Each row of a before or after table is a point. One or more steps were done to the points. Then noise was added and the rows were shuffled. The steps act on how far a point lies along the listed directions, d1 being the first. What was done? A step turns or swaps two directions, mirrors them in a line or flattens them onto one, adds a multiple of one to another, or multiplies one. Angles are multiples of 10 degrees, from the lower direction toward the higher: turns from -170 to 170, lines from 10 to 170 but not 90. Use the fewest steps. Two steps may share a direction if one is a turn and the other turns, adds or multiplies; they go together, in the order done. Otherwise the lowest direction goes first.

Directions:
(1): [13 37]
(2): [ 37 -13]
Before, 14 rows:
[[-52 -53]
 [-14  -6]
 [ 14 -35]
 [  4 -36]
 [  5  -4]
 [  1 -18]
 [ 20   9]
 [ 32 -47]
 [  5 -20]
 [-28  29]
 [ 11   0]
 [ 40  24]
 [-11  14]
 [-10  43]]
After:
[[  2 -40]
 [-49 -46]
 [ 12 -41]
 [-26  39]
 [ 19   4]
 [ -9  16]
 [ -9  49]
 [ 10  -2]
 [-13  -4]
 [ 28 -60]
 [  4 -22]
 [  4  -6]
 [  0 -20]
 [ 37  16]]
Steps: add -0.3 times d2 to d1

Directions:
(1): [-32 -40  19  -9]
(2): [ 45 -33   3  -5]
(3): [ 0 -7 11 54]
(4): [-10 -18 -51   8]
Before (8 x 4):
[[ 29  17  26  31]
 [ 57   2  13  23]
 [-33 -25 -60  -9]
 [-26  27 -12 -35]
 [-35 -32  -6  -2]
 [-56  11 -45 -10]
 [ 20  19  -8  37]
 [ 25   5  -6  20]]
After (8 x 4):
[[ 24 -22  -9  11]
 [ 18 -13  -8 -10]
 [-35  25  -1  22]
 [-29  14 -35  52]
 [ -1  -2  -6  10]
 [ 29 -17   3 -36]
 [-15   9 -54  17]
 [ 31 -19  20  -4]]
Steps: flatten d1 and d4 onto the line at 110 degrees; turn d2 and d3 by -70 degrees

Directions:
(1): [ 60   6 -13  -5  12 -23 -11 -21]
(2): [  7 -54  24 -10  29  20  -2 -11]
(3): [ 12  31  29  17  39  13 -12  33]
(4): [ 25 -26   0  20 -22 -12  25  45]
(5): [ -9   4  15 -52  13 -35  19  17]
(6): [-24 -19 -19  23  24 -42 -29   8]
Before (8 x 8):
[[ 21 -24 -24  -2 -36 -14  -5   1]
 [ 37  32  -9   2 -14  -9   9  23]
 [ -1  13   3  11  27 -46 -21   9]
 [ 38 -35  -5  -2  -3  30  10 -39]
 [-15 -27  14  29  19  17  -8  15]
 [-37   5  20  13  14  52 -23 -22]
 [  0  22 -10  50   4  29 -31  10]
 [ 60  -5 -21  -9 -16 -33  12   0]]
After:
[[ 22 -38 -14  -3 -30 -14   2   3]
 [ 43 -51  -5  -4   5  -4   7 -12]
 [ 16 -13   4  30  21 -40 -21  22]
 [-29  -5   5  18   3  -1   1  33]
 [ 12  14  -5  12  11 -14 -19  22]
 [ 56  11   3 -11   9  -5  -1   0]
 [-46  43   9 -10   7  19 -15 -14]
 [-18 -30  10 -19  -2  45  24 -32]]
Steps: turn d1 and d2 by 60 degrees; flatten d3 and d5 onto the line at 10 degrees; add 0.7 times d6 to d4
